Each row of a before or after table is a point. One or more steps were done to the points. Then noise was added and the rows were shuffled. The steps act on columns, c1 being the first. What was done? A step turns or swaps two columns, mirrors them in a line or flattens them onto one, adds a multiple of one to another, or multiplies or shifts one. Angles are multiples of 10 degrees, from the lower column toward the higher: turns from -170 to 170, lines from 10 to 170 but not 90. Use the fewest steps. Two steps may share a column if one is a turn and the other turns, adds or multiplies; they go together, in the order done. Otherwise the lowest column goes first.
In the rows, zero is written as 128.

Before, 9 rows:
[[ 83 109 128]
 [160 188 120]
 [ 88  60  82]
 [110 101 103]
 [110 113  99]
 [139 117 100]
 [ 83  73 123]
 [165 176 140]
 [ 78 103  50]]
After, 9 rows:
[[114 113 105]
 [ 78 188 158]
 [130 116  90]
 [ 66 103  76]
 [109 175 158]
 [155  73 102]
 [129 100  92]
 [116 107 140]
 [146  60  53]]
Steps: add -1.5 times c2 to c1; turn c1 and c3 by -40 degrees

Before:
[[131 123  70 175 201 163]
 [121 124  83 157 171 163]
 [162 150 126  90 146 113]
 [ 95 175 138 179 115 105]
 [118 103 127 128 210 150]
 [167 120 138 149 179 123]
 [155  91 110 114 153 146]
 [121 179 172 142  64 110]
 [164 216 121  97  91 162]
 [139 170 103 104 114 109]
 [176 123 135 116 138 110]]
After (11 x 6):
[[109 105 128  79 191 113]
 [224 148 128 120  85 158]
 [ 44 136 128  59 151 142]
 [217  48 127  81 143  81]
 [249 120 128 141 130 146]
 [136 168 128 103  49 134]
 [112 153 127 112  74 119]
 [103 145 129 146  46 149]
 [155  82 127 111 150 136]
 [213  85 127 135 119 152]
 [195 143 129 165  97 124]]
Steps: multiply c1 by 2.5; turn c2 and c4 by -130 degrees; multiply c3 by 0; turn c5 and c6 by 150 degrees

Before:
[[110 148 135 105 152 249 121 141 104]
 [117 122 101 120 141 133 128 124 122]
 [139 114 143 135 123 150 133 115 114]
 [133 118  97 166 106 140 160 136 101]
 [105  98 117 105 121 126 182 154 127]
 [126 149  90  92 152 155 121 128  93]
 [115 106 175 108  95 128 115 178 131]
 [127  96 103  98 122 133 148 137 147]
 [109 176  96 108 155 127 143 120 117]
 [119 106 128 132 155 133 130 150  97]
 [118 113 144 134 102 130 124 115  86]
 [130  97 129 151 136 127 132 132 102]
 [151 141 114 128 111 131 200 148 106]]
After (13 x 9):
[[146 142 113 151 123 115 138  56 132]
 [141 151  92 168 172 147 129 136 100]
 [193 149 134 156 174 233 140 131 111]
 [141 117  98 147  98 132 131  95 170]
 [110  98 120 134  89 142 145  70 106]
 [130  94 103 114  92 132 134 108  94]
 [110 175  97 144 201 139 118 115 110]
 [149 113 142 140 110 138 116 126 136]
 [122 123  99 134 136 139 124 130 121]
 [129  97 128 149 103 124 133 122 155]
 [120 106 173 130  70 134 181 133 107]
 [123 115 144 171  90 134 114 134 142]
 [122 104 128 160 133 140 148 125 136]]
Steps: turn c1 and c6 by -40 degrees; add 1 times c2 to c5; turn c4 and c9 by 100 degrees; turn c7 and c8 by -100 degrees

Before, 10 rows:
[[ 44  60 117 103  62 144 133 131  93 176 114 124 161 126]
 [ 98 156  49 138 158 129 121  74  87  91 115  70  76 172]
 [104 143  98 146 131 122 146 149 118 121 139 127 157  56]
 [ 95 179  53 161  84 133 119 143 106  94 125  91  64 127]
 [ 91 100 143 131 114 142 169 187 115 191 119  81 144 120]
 [149 107 106 164 120 169 155 163 114 114 133 151 123  95]
 [124 165  76  82 104 147 122  70 110  78 147  71  66 120]
 [143 133 139 124 148 127  92 212 134 113 142 160 138  86]
 [ 99 123 167 126 131 134 157 145 108 240 112 171 140 116]
 [144 143  49 125 122  77 135 101  99  87 162  94  57 135]]
After:
[[118  95 142 130 109 171  98 129 179 191  86 117 143 121]
 [140 132 146 121 145  91 161 170  98 106 143 140 143  74]
 [129 111 109 158 128 136 116 116 174 108 145 186 122  89]
 [151 164  74  81  95 186 155  19 175  77 121 118  63 117]
 [138 148  96 140 128 120 123  98 170 119 101 134 151  37]
 [123 185  52 163  86 156 157 105 182  99  93 113  63 129]
 [115 117 169 127 135  94 120  94 192 235 100 164 142 113]
 [115  65 121 100  60 149 158  82 231 177  39 140 154 130]
 [106 152  49 132 153 179 180  16 240  97  98  99  76 189]
 [167 146  46 124 115 124 156  54 207  92 144  48  54 135]]
Steps: swap c1 and c11; multiply c6 by 1.3; turn c6 and c12 by 60 degrees; multiply c9 by 3; turn c7 and c9 by 160 degrees; shift c8 by -50; multiply c14 by 1.3

Before, 11 rows:
[[145  96 128 102 161  94 141 113 183  60  98 122  85  58 170 147 193  74
  205  86]
 [157  71  96 154 127 150 159  56  82 171 127 175 115  63 163  90  96 170
  155 129]
 [138 133 103 156 154 170 185 113  91 154 122 162  89 169 152 119 136 163
  124 180]
 [ 99 144  62 172 137 178 147 125 107 146 184 153  79 122 122 127 100 163
  115 126]
 [ 89  74 159 107 177  79 148 134 192 120 104  82 110  99 168 147 145 113
  219  73]
 [128 124  57 115 158 152 185  98 127 191 124 174  89 108 104  71 111 139
  112 160]
 [130 130  98 176  68 133 109 135 178 133 180 130 156 205  81 131 125 147
  118 149]
 [128 113 183  86 153 156 201 117 202 109 127 111  93  73 160 169 137  79
  158 108]
 [147  85 176 109 185  95 159 154 234  67 146  93  89  68 164 127 162 140
  175 119]
 [ 56 115  95 144  76 175  94 121 179 141 204 135 153 190 106 128 195 182
  114 172]
 [104 110 119 160 120 194  65 149 159 138 176  74 137 176  78 124 158 125
  112 180]]
After, 11 rows:
[[ 83  77  69 105 157  98 117 134 190 103 155  83 110  97 167 111  98 112
   42 179]
 [159  71 140 155 151 128  99  57  82  82 141 175 114  64 163 133  48 173
   43 110]
 [143  97  96 101 164 112 127 113 183 167 159 125  86  60 167 120 142  76
   20 156]
 [134 134 194 175 120 136 128 136 175 129  74 129 158 204  81 131  74 145
  145 110]
 [127 122 123 112 165 121  78 101 132  78 151 174  88 108 107 124  65 136
  137  56]
 [148  85  59 106 116 104  92 154 238 170 119  93  91  70 160 116 113 141
   86 152]
 [ 98 141 144 172 181 166  97 123 104 114  81 151  81 121 122 147  49 164
  144  87]
 [103 108 140 162  99 177 174 148 163 123  59  73 134 175  73 154 111 124
  165  82]
 [140 133 113 156 115 154  71 112  91 104 150 166  87 170 152 147  88 163
  126  65]
 [ 57 112 190 146 112 163 132 120 177 119  43 138 151 190 105 149 145 181
  137  86]
 [128 115  81  84 110 166  60 119 202 134 154 111  95  72 157 147  86  75
   81 172]]
Steps: turn c3 and c5 by 110 degrees; turn c5 and c20 by 140 degrees; flatten c6 and c16 onto the line at 30 degrees; turn c7 and c11 by 160 degrees; turn c10 and c19 by 160 degrees; add 1 times c8 to c19; shift c17 by -50

Before:
[[106  93 137 129 123  97 129 100 129 108 148 117 156  99 127 106 148 131
  126 183 104 144 131 138 102 186 195  61 146  82  79 131]
 [119  97  79  85 144 163 168 136 147 146 123 110 166 174 118 143 137  74
  126 203 133  78  84 102 169 160 141 109  97 126  99 113]
 [140 112 140 121 131 121 167 142 144 136 130 162 120 121 104 114 137  69
  125 194 170 116  66  29 111 137 139 112 114 129 115 133]
 [121  68 129 141 122 189 165  73 152 135 119 149 199 143 112 124 136 125
  128  84 153 100  81 127  91 171  98  67 123  80 186 158]
 [103 110 165 120 173 121 135 151 118  51  93 125 107 138 137 143  67 172
  153 141  98 114  92 157  64  84 133 130 110 104 153 152]
 [176 112  99 192  76 167 128 107 175 169 134 141 160  88 142 148 100  93
  123 132 145 169 106 166  76 118 154  38 122 110 140 158]
 [ 89  67  80 121 174 140 128 132 123 117 102 163 140 192 183 135 112 114
  162 132 111  93 151 105 148  76 130 115 112 124  65 120]
 [151 126 132 112 114 101 102 150  70 157 194  60 140 167 116 126 121 116
  150 168 110 113 165 179 106 120 130 142 126 147 128 160]
 [135  78 112 136 108  99  99 141 155 132 123 143 150 111 157 157 162 172
  140 186  70 102  66 114 150 167 152 100 131 137  88 196]
 [ 56  96 172 136  99  99  96 144 134 109 121 157  89 176 116 125 148 142
   65  95 141 116 126 130  74  98 177 137 137 119 167 215]
 [ 94  71  90  78 111 188 140 175 115 157 160 112  77 140 105 145 183 111
  146 141 155 108 116  80  87  65 157 119 129  99 170 155]]
After (11 x 32):
[[118  97  80  86 145 162 168 136 133 146 123 111 167 107 140 142 136  74
  128 204 108  77  91 100  99 161 140 111 106 126 171 113]
 [151 126 132 111 113 101 102 151 150 156 194  59 157 130 116 126 121 117
  149 168 116 114 146 177 128 122 130 143 142 147 105 159]
 [136  79 111 136 108  99  98 142  96 133 121 146 121 101 122 158 162 173
  141 186  92 103   6 115  89 167 152 100 175 136 150 196]
 [175 112 100 191  78 168 130 108 107 169 134 141 109  84 136 148  99  92
  123 132 137 169 123 167 141 117 153  38 113 111  74 157]
 [139 111 138 121 131 122 168 143 147 136 129 162 122 132 145 113 138  68
  126 195 144 115 109  30 116 137 139 112  86 130 111 135]
 [122  68 128 140 123 189 164  73 139 135 118 149 153  67 143 123 135 124
  127  83 139  99 106 128 186 171  98  67 106  80  92 158]
 [103 109 166 120 171 122 136 153 123  53  93 125 130 150 118 142  66 171
  153 143  94 114  63 156 153  85 134 131 138 104  64 152]
 [ 56  96 173 136  97  99  96 144 139 109 121 156 151 182 138 124 149 142
   64  95 142 117 138 130 166  97 178 137 122 119  75 215]
 [ 88  67  81 120 174 142 129 132  81 117 101 163 175 138  99 135 112 113
  163 132 106  94 135 105  65  75 129 115 129 126 148 121]
 [ 95  70  90  79 112 189 140 174 151 158 160 112 124 182 134 145 183 111
  146 141 147 107 145  78 168  66 158 119 107  98  86 154]
 [108  93 138 129 122  97 129  98 128 109 148 117 116  90 129 105 147 130
  126 183 127 146 108 136  78 185 194  61 158  82 104 130]]
Steps: multiply c9 by 0.4; turn c9 and c15 by 120 degrees; turn c13 and c14 by -70 degrees; multiply c13 by 0.7; add 1 times c21 to c23; turn c21 and c29 by -50 degrees; swap c25 and c31

Before (13 x 64):
[[201  90  89  77 114 124 126  89 167 101 107  92 100 159 175  96 155 108
  115 148 146 107 119 129 167 157 157 106 147  87 143 125 156  75 102 156
  160  91 159 120  90 102 134 100 132  74 146 174  92 131 131 123  41 119
  169 189 105 105 162 140 112 157  94 121]
 [166 100 141  88  90  77 110 120 182 100  99 110 128 151 154 118 173 164
  157 101 142 123  66 151 159 209 131 141 152 133 146 136 172  65 125 112
  187 140 170 136  63 120 187 149 128  93 103 100 140 125 161 167  93 128
  189 171 125 163 151 127 153 148 124 130]
 [172  63 146  99  83 115 130 123 113  70  72 139 116 175 147  58 155 120
  122  59 125 116  71 154 156 177 189 107 158 114 188 132 147 102 123  89
  147 127 152 131  72  86 152 169 135  73 142 125 110 141 135 150  54  96
  128 134 107  97 115 126 110 206  86  75]
 [137 106 137  66  81  77 112 135 133 156 102  90 129  96 146  80 146 131
  191 106 122 110 118  97 108 158 162 169 161 139 139 147 158 118  83 132
  145 232 126 138  96  83 188 141 145 130 119 142 147 117 150 143 115 132
  118 171 106  72 133 182 111  92  92 108]
 [151  91 159 105 152  73 125 115 147 128 107 168 118 136 108  61 166 150
  148 164 159  89 129 108 161 172 127 155 189 135 190 162 134 137 146 106
  174 113 144 154  70 108 182 128 164 101  91 139 135  95 132 119 113 106
  105 186  93 115 107 188 118  96 118 107]
 [ 33 138  83 154  86 119  80 142  80 159  67  99 214 104 108 127 169 167
  115 138 235 188 149  69 122  84  95 127  72 178  93 132 180 188 121 119
   53 184  85 216 156 135 164 186 147 129 125 144 146  84  73  95 142 150
   80  91 173 184 150 139 118  87 162 208]
 [ 59 193  44 145 112  81 138  74 137 187 161  70 192 144  85 169  87 116
  103 104 177 151 143 154  63  65 149 125 102 166  71 160 109 151 170 139
   89  79  77 182 168 194  87 144 161 228 151 125 104 116 105  74 141  44
  109 104 127 193 165  92 200 146 204 130]
 [144  84 165  80 111 127 112 144 212 102  99 128 111 208 114 103 134  96
  117 117 136  94  51 202 136 130 186  46 154  82  90 168 102  74 153 127
  138  93 138  95  79 105 121  99 107  77 166  98  96 150 139 114 114 116
  165 134 128 101 159 120 132 141 115 125]
 [168 140  87 136  80 108 120 106 104  95 211  68 131 208  86 156  66 108
  108 122 155 120  75 186 139 128 176  10 143 124  95 136  70  99 143 136
  167  87 135 100 120 177  94 148 101 132 122  78 115 174 128 102  63  74
  151 154 106  98 139  96 146 130 176 156]
 [ 86 112 125 154 135 126  92 116  80 192 139  64 182  97  98 198 148 150
  107 176 163 203 143 112  66  89 139 149  95 172  90 149 163 160  86 117
   61 156  90 199 214 146 128 226 173 167 114 158 131  98 140  41 187  89
   76 123 170 213 115  91 156  86 197 146]
 [160  36 104 123 115 118 136  82 111  98 131 110 136 173 119  92 128 114
   92  74 165 119  79 171 140 150 222  78 149  72  89 102 117  57 161 161
  142  95 194 124  72 109 138  98  83 129 132  59 130 132 151 129  99  74
  131 195 157 111 176 110 133 142 114 137]
 [ 45 177 103 117  69 136  91  90  94 208 114 102 187 100  60 165  85  92
   96 147 183 191 200  92  97  85 155 103 103 143  51 137 145 176 117  79
   96 126 127 181 200 156  98 217 189 183 120 122 164  89 143  85 142 127
   71 126 129 218 155  96 222 107 176 193]
 [122  97 137 116 122  72 131 158 155 123 127 161  94 114 162 110 168 147
  163 102 159  88 169 110  89 172 135 138 108 162 166 140 184  79  74 107
  146 188 161 166  86  88 156 172 200  65  81 166 124  73 113 194 147 158
   86 194 149 120 105 206 107 133 102 116]]
After (13 x 64):
[[ 86 145 123 137 137 122  89 122  79 195 146  61 186  95 137 197 148 144
   99 171 163 197 107 114  61  83 141 144  94 177 102 148 173  80  85 107
   59 156  91 199 226 151 128 236 186 166 118 155 141 103 189  40 221  86
   74 129 170 176 116  92 159 139 196 144]
 [138 169 140 103  82  73 103 128 131 149 104  87 123  92 129  75 136 127
  195  96 127 116 182 106 113 161 161 142 167 141 135 142 157 147  73 135
  146 226 127 136  96  81 186 137 175 124 116 142 148 119 201 144 137 136
  120 172  96  23 139 180 108 124  99 103]
 [140 105 168  36 115 129 114 152 215 111 110 128 116 198 183 100 126  93
  121 121 131  99 151 198 145 130 191  39 150  84  90 172  97 152 151 134
  136  90 139  83  70 104 128  96 110  80 176 102  91 146 195 110 112 120
  164 128 121  64 166 119 135 127 111 124]
 [151 169 163 127 152  78 130 112 152 111 101 165 125 130 138  62 165 152
  152 160 167  84 152 107 161 176 125 126 191 136 190 166 137 116 150 111
  175 118 134 157  78 116 179 126 175  95  88 137 136  97 179 127 132 101
  106 185  86  72  99 187 116 143 120 104]
 [ 40 121  80 144  84 120  75 145  89 161  74 100 202 106  90 121 163 169
  113 140 238 180 110  71 123  98  90 137  80 178  87 134 184  73 115 110
   54 191  76 215 158 138 170 182 182 121 125 152 153  90 121  99 155 160
   72 103 166 142 153 139 116 123 168 203]
 [132 149 141 164 122  53 132 161 154 119 132 172 105 111 135 117 164 155
  159 103 166  88 155 102  92 168 132 120 105 167 163 148 188 177  79 106
  152 189 160 162  81  88 160 181 176  57  81 173 121  75 160 196 173 159
   86 193 140  84  97 200 113 193 106 120]
 [161  56  85  79  79 114 116 102  93  91 217  62 126 214 194 150  69 107
  109 112 170 120 108 186 137 134 180  36 140 122  92 135  69 130 140 142
  165  86 143 101 119 171  89 154 124 137 124  78 119 175 174 104  58  62
  151 165 103  52 142  90 141  98 177 153]
 [168 147 146  54  85  75 116 123 179  97 110 119 122 157 147 118 168 157
  155 100 143 118 151 150 156 203 132 133 148 132 146 145 170 190 128 107
  191 143 165 134  62 115 188 151 109  84  94 105 139 123 206 171  99 126
  188 165 121 117 161 129 147 145 131 131]
 [151 173 113  77 115 111 136  86 115  97 133 109 144 175 193 103 123 115
   97  85 166 124 115 172 146 148 227  37 157  76  88 109 104 175 163 160
  140 102 192 120  75 107 141  99  85 126 138  64 130 127 199 123  73  79
  134 196 161  72 175 117 133  96 107 138]
 [ 42  74 108 188  71 145  89  84  91 205 110 104 183 109 131 161  83  88
   95 151 186 185 161  89 100  92 157 144 103 142  58 132 147  38 114  73
   97 126 136 181 186 156  98 213 180 187 115 123 153  90 198  83 158 133
   70 129 128 176 148 102 230 172 174 192]
 [171 150 150  66  79 116 138 128 111  68  64 139 123 183 137  72 156 118
  117  57 132 127 134 155 157 169 186  71 159 116 182 131 143 167 122  89
  144 125 161 127  69  86 152 172  66  71 142 131 103 148 183 148  16  90
  128 134  98  57 111 121  98 180  96  68]
 [209 134  97 107 115 124 128  97 171 103 116  91 104 155 139  97 148 109
  109 143 156 104 171 124 156 162 147  84 148  95 133 127 156 196 110 161
  154  98 162 113  87 104 141  89 106  72 148 171  87 141 179 122  32 116
  170 194 109  71 159 132 113 137  93 119]
 [ 65  63  47 142 116  86 136  85 131 185 164  63 195 151 155 171  92 114
  100 101 173 146 117 150  66  60 152 164  96 166  70 169 110  95 173 133
   99  85  76 184 168 202  93 142 130 224 155 130  95 111 153  73 144  45
  110 100 121 162 163  94 211 168 210 124]]
Steps: mirror c2 and c28 in the line at 70 degrees; turn c4 and c23 by -70 degrees; add 0.3 times c54 to c34; turn c15 and c34 by 130 degrees; turn c45 and c62 by 60 degrees; add 0.5 times c45 to c53; shift c51 by 50; shift c58 by -40
